Rows are points. Any point is a mix of the corners, with weights that add up to 1. It lies inside the corners' shape when no weight is negative. Say inside or outside, and name the corners with a negative weight.
(in the rows, 128 means zero)

Corners:
(1): [185 109 123]
(2): [127 186 159]
(3): [ 77   7 171]
(4): [111 129 120]
Points:
[124 167 155] => inside
[ 94 122 149] => outside (1)
[139 113 136] => inside
[ 95  32 162] => inside
[142 171 138] => outside (3)

Corners:
(1): [154  97 128 187 132  32]
(2): [ 51 134 117  57 125 122]
(3): [ 65 170  56  94 145 152]
(4): [ 55 102  54 152 149  28]
(5): [ 41 147 144 174  85  57]
(6): [ 84 108 205 154  82 163]
(7): [ 63 118  58  43  77  99]
Points:
[ 74 120 117 152 109  86] => outside (2)
[ 72 129  74 102 128  79] => outside (6)
[ 73 125  64 102 117  66] => outside (6)
[ 62 139 102  84 127 120] => inside
[ 96 113 121 142  99  83] => outside (2)
[ 81 140 142 127 120 141] => outside (4, 7)
[ 64 138  77  60 108 106] => outside (4, 6)
[ 79 127 137 115 102 121] => outside (4)
[ 63 121 107 111  95  81] => outside (3)

Corners:
(1): [106 170 178 169 142 180 178 140  96]
(2): [136   7  97 136 142 103 110 127 156]
(3): [115 161 139  77 160 148 156 134 139]
(4): [130  86  97 141 154 118 105 132 137]
(5): [163 102  84 161 130  61 136 118 133]
(6): [119 174 170 100 168 151 174 134  98]
(7): [152 100 141 123 128 102 128 151 136]
(8): [112  69  93 154 135  59 120 138 139]
(9): [136 113  99 136 121 124 150 156 113]
(10): [ 99 139 167  85 141 167 149 125 102]
Points:
[123 109 133 131 141 126 139 140 124] => outside (5)
[124 100 122 158 132 115 137 139 123] => outside (3, 6)
[120 149 141 120 148 140 154 137 119] => outside (2)
[140 110 131 123 135 114 137 145 130] => inside
[118 110 135 119 143 131 138 138 122] => outside (5)

Corners:
(1): [134 116  94 134  77  97 159 127 157 185  88  98]
(2): [189  84 100 100 179 149 211 124 147  85 135 105]
(3): [ 97 173 169  61 164  96 144  94  80  93 175  90]
(4): [161 181 114 113 136 175 114 131 106  84 165 123]
(5): [ 90 109 104 133 154 109  76 116 158 198 190  91]
(6): [114 107 114 116  37 134 158  69 122  78 182 144]
(7): [157  86 150  95  93 122 140  52 170  99 209 155]
(8): [129  98 106 149 152  97 112  41  90 198 249 158]
(9): [ 85 138 127 104 145 209 149 124 136 102 126  97]
(10): [ 77 175 149 119 123 205 202 182 162 109 154  69]
(11): [ 80 153 163 134  59 132 135 149 176  77  68 105]
(12): [193  79 103 140  79 185 171 139 103 127 177 169]
(13): [101 119  90  97 178 128 177 150 166 160 128 156]
Points:
[127 142 125 111 129 150 147 126 132 110 156 116] => inside
[124 131 127 113 156 154 152 133 121 121 160 119] => outside (1, 6, 7)
[129 123 118 126 109 153 151 116 138 120 164 126] => outside (3)
[ 95 150 132 105 125 136 145 118 143 121 153 113] => outside (2, 12)
[160 113 115 121 112 128 137  87 115 127 204 136] => outside (9, 11, 13)
